Rows are points. The window is the flat piece filled in between its corners: a triangle in 3 columns, a solid with four corners in 4, and so on. A path goes straight from each point to the next, and from the last back to the first. List the points from which the path goes on through the window.

Window, 4 rows:
[[ -7.1 -19.4  16.1 -28.1]
 [ -0.3   4.8  -3.0 -30.3]
 [  1.7 -11.0   3.1  41.4]
 [  6.3 -19.0  -4.2 -10.5]]
Path:
(1): [-12.6 -21.5 -26.9  11.4]
(2): [ 16.3 -12.0  13.0 -27.3]
(3): [ 20.9   6.3  15.3 -29.3]
(4): [-14.0 -29.3   0.8 -39.2]
(5): [-23.6 -19.9   7.0 -24.3]
(6): [  5.2 -16.7  18.3 -25.8]
(7): [ 17.5 -14.8  17.0  16.8]
(8): [-11.4 -17.7   1.0  11.9]
Through the window after points: 1, 5

Window, 6 rows:
[[ 36.9  14.5 -28.4  36.7 -19.5  22.9]
 [-33.4   2.9  19.8 -11.5  10.0  14.4]
 [-10.1 -17.5  36.2  -7.9  24.0  18.4]
 [  5.1   4.2 -13.5 -16.7   2.4  -4.5]
 [ 25.3  13.5  -7.9  -2.4 -28.9  13.5]
 [  7.8  26.1   0.3 -13.7   8.4  16.8]]
Path:
(1): [-10.1 -17.6  -3.1 -17.8  -1.3  26.4]
(2): [ -3.5  16.4  21.2 -11.8  15.4  -5.4]
(3): [27.8 22.2 -5.8 36.2 -6.3 10.0]
(4): [ 20.9  -3.6 -42.1  -8.3 -20.9  32.4]
(5): [  7.3 -21.5   8.8 -24.8   1.5  44.7]
(6): [15.2 15.7 -4.1  5.7  6.0 -8.6]
(7): [-6.8 25.0 19.3  1.0 14.6 -7.2]
(8): [ -3.7 -14.3   6.9 -17.1   6.5  26.8]
Through the window after points: 3, 7

Window, 8 rows:
[[-27.6  10.3  -7.5  -6.6  -8.9 -10.5  10.1  31.7]
 [ -2.9  25.5 -10.1  -9.5 -11.2  -5.9 -15.4 -25.5]
 [  1.9  31.1 -17.8  15.2   2.1 -21.4   6.7   9.8]
 [-54.9 -44.0 -27.2  24.6  18.0   3.1 -12.0  13.8]
 [ 20.7 -16.6   4.6  -9.3   4.6  23.4   1.8  -3.5]
 [ 12.1  13.6 -14.5 -11.3 -46.3 -15.6 -39.8  -7.2]
 [ 25.1 -26.7   1.4  -6.8  -7.9 -32.2   0.0 -38.7]
 [ -2.9  17.2  17.9  15.1  -1.2   4.4  -1.8   0.0]]
Path:
(1): [ -2.3 -11.2  -1.0  28.3 -32.9  -8.6  22.9 -19.7]
(2): [-25.2  10.7 -20.3  -1.3 -25.9 -11.1  31.2  15.4]
(3): [-12.6   8.6  -1.4  -3.6   1.9 -10.0 -12.1  21.6]
(4): [  0.3 -23.1  -9.9 -20.6  11.7 -18.6 -40.2   3.0]
(5): [ -8.0  -5.4 -13.2   8.9  -7.8 -11.5   7.5  -6.9]
(6): [-18.8  -4.4  -9.5  13.4 -12.4  -0.5  -9.8 -11.9]
(7): [  4.4  -4.0 -23.1 -13.9  11.2 -17.0 -30.4   4.6]
(8): [  7.2   6.6   7.8  -4.9  11.0 -20.1 -31.3   0.8]
(9): [  7.6   5.4 -19.5  -6.4 -53.1   4.9 -14.7  -8.4]
(10): [  1.0  22.2 -16.7   3.4 -19.3  -7.8   9.4  -0.1]
(11): [ -1.2  -4.6   1.5   8.2  30.4 -36.7 -24.2   0.4]
(12): [ -6.6  -4.7 -10.5 -34.9  11.6  -8.1 -19.4   5.0]
(13): [ 18.1   0.9 -15.1  25.0 -46.0 -14.0  -9.3 -23.6]
(14): [ 13.7  -4.7  -1.6   4.9 -15.2   9.8  13.9 -33.5]
(15): [ 15.6   6.5  -7.8 -18.3   4.6 -10.8 -51.3  10.9]
(16): [ 16.8  59.4  -1.9 -29.1  12.0 -12.0 -29.6   7.8]
Through the window after points: 2, 8, 10

Window, 9 rows:
[[-26.4  19.8 -33.1  29.9 -12.6  10.0  -7.0  20.6 -27.3]
 [ 19.1 -25.9   4.9 -22.6  -6.9  -6.9 -11.8 -40.0 -26.5]
 [ 18.5 -30.3  22.8  11.8   4.0 -16.5 -17.5 -19.1  -5.0]
 [-14.8  27.4 -16.2   9.6 -20.5 -35.9  11.1  22.3 -15.2]
 [ 13.2 -19.8 -15.1  13.1 -24.3  -9.7   7.5 -19.3  34.6]
 [ -7.5  27.9  -9.9  25.6 -11.1   8.1  31.3  19.7 -28.8]
 [ -8.3 -28.4  19.7 -15.0  -8.1   8.7  -7.8 -21.4  27.9]
 [  4.4  50.3 -14.2  19.6 -26.5   3.1  -5.8  27.3 -20.8]
 [ 18.3 -37.3  -3.3 -15.1  -1.2   5.9  -6.3   7.3   3.2]]
Path:
(1): [  0.1  38.3 -19.0  -4.3  10.3 -31.5 -13.6  -1.6  -4.4]
(2): [ -5.0 -16.4   9.2  16.2 -38.9  23.2   9.6  19.0 -24.8]
(3): [ -6.0 -10.4   2.9  -0.7 -39.0  16.0   2.3  31.2 -14.9]
(4): [  9.5  41.6 -31.5  15.0   5.2 -23.1  -3.0 -17.0  -5.7]
(5): [  4.8  -9.1 -17.6   9.0  13.0 -21.6   0.2   2.2   0.8]
(6): [ -1.4  -3.3   5.9   5.1 -43.9  -0.6 -13.6 -13.3  -0.3]
(7): [  0.4  -1.2   6.3  -2.9 -32.8   8.0  14.6  18.9 -18.3]
(8): [ 19.5 -27.6 -26.6  11.5  37.4  -7.3 -13.2 -18.1  15.7]
(9): [ -0.6   4.8 -12.5   0.2  -4.7  -1.5   0.7   3.3   3.5]
(10): [ -2.2 -33.7   2.5  17.5 -32.5  -9.6 -23.2  -4.0 -15.1]
(11): [ -5.1 -46.3  15.6   9.4 -30.1   5.3   1.1 -18.6  -9.5]
(12): [-2.6  0.6 -1.6 -9.4 -1.1  2.0 -8.1 -9.5  6.8]
Through the window after points: 7, 11
